Each row is a point. The ring and each string are closed loops that go straight from each point to the next, and from the last back to the first. Before rounding, they use only three directions, however many columns there are. How many times does the string pass through the ring? Passing back the other way cancels.
In the rows, 128 means zero.

Ring (7 x 3)
[[171 132 147]
 [157 164 146]
 [118 175 125]
 [ 90 143 103]
 [ 93 106 101]
 [129  82 116]
 [163  99 136]]
String (10 x 3)
[[115 125 115]
 [101 106 137]
 [113  70 133]
 [171  61 130]
 [199 109 129]
 [190 146 164]
 [138 159 169]
 [119 147 146]
 [123 149 116]
 [114 145  95]]
Times through: 0
String (24 x 3)
[[134 144 117]
 [121 147 135]
 [125 149 128]
 [138 156 106]
 [134 154 111]
 [113 152 136]
 [104 153 144]
 [118 148 125]
 [123 156 111]
 [119 184  87]
 [ 98 190  99]
 [112 175  96]
 [130 156  95]
 [117 144 122]
 [103 147 136]
 [118 143 125]
 [122 165 104]
 [122 189  93]
 [111 200 108]
 [102 187 136]
 [103 158 151]
 [121 148 132]
 [136 156 112]
 [136 177 110]]
Times through: 1

Ring (9 x 9)
[[111 109 140 121 108 163 110 166 106]
 [106 146 138 121 114 162 112 163 101]
 [ 94 188 125 127 123 133 119 148 112]
 [ 85 191 114 132 126 105 123 138 127]
 [ 81 168 107 142 125  72 125 122 150]
 [ 88 134 114 152 122  64 119 106 163]
 [105  82 134 157 114  87 107 102 162]
 [112  61 141 145 107 118 105 126 145]
 [114  65 141 132 104 140 106 148 128]]
String (12 x 9)
[[ 97 192 135 148 130 112 113 109 132]
 [ 83 225 113 121 128 124 127 156 108]
 [ 89 176 113 111 117 139 125 178 103]
 [ 97 136 124 127 115 126 117 152 122]
 [108 146 145 141 120 140 107 127 122]
 [110 170 149 133 121 163 107 140 104]
 [106 199 147 134 127 160 109 135 102]
 [104 195 145 146 130 134 108 112 120]
 [ 79 222 108 135 132  92 127 130 130]
 [ 67 183  83 125 123  62 138 152 143]
 [ 85 149 108 133 119  89 124 140 140]
 [ 96 156 128 144 123 105 115 120 138]]
Times through: 2

Ring (6 x 14)
[[165 134 108 134 117 140  98 141 179 130 118 132  65  96]
 [134 144 152 121 113 120 102 166 162 180  87 160  49 111]
 [ 82 148 176 119 106 113 123 131 122 166  88 155 110 150]
 [ 84 144 152 132 112 136 128  79 104 104 123 124 176 170]
 [128 138 117 143 123 158 113  66 119  71 149 105 180 156]
 [164 131  94 143 122 157 101 100 162  86 144 109 118 115]]
String (17 x 14)
[[ 97 160 191 130 131 141 107  92  72 141 111 147 180 197]
 [100 156 183 126 124 133 109 111  95 153 102 151 146 176]
 [120 146 151 129 119 135 108 118 128 139 110 140 119 145]
 [ 79 137 147 120  94 109 135 130 151 146  94 141  95 124]
 [ 66 133 148 113  83  94 144 148 168 162  80 148  66 108]
 [ 88 132 134 121  91 109 134 135 166 142  96 138  80 110]
 [ 89 133 137 120  92 108 133 139 166 147  93 141  76 110]
 [119 141 141 129 113 132 113 121 141 134 111 137 109 133]
 [127 158 183 125 129 133  94 140 111 178  93 163 105 158]
 [117 145 152 128 116 132 110 121 130 142 107 142 115 143]
 [100 142 149 127 109 126 121 115 132 134 108 137 122 142]
 [109 152 168 129 123 137 108 108 105 140 110 143 145 167]
 [ 86 154 177 131 123 139 118  81  79 122 117 136 188 192]
 [ 56 140 149 132 104 133 145  54  94  80 131 111 210 181]
 [ 63 126 116 131  89 123 153  72 140  75 129 104 164 138]
 [ 99 135 128 131 104 130 128  99 141 106 121 121 133 135]
 [114 153 168 133 129 146 105  93  93 126 120 137 167 179]]
Times through: 1
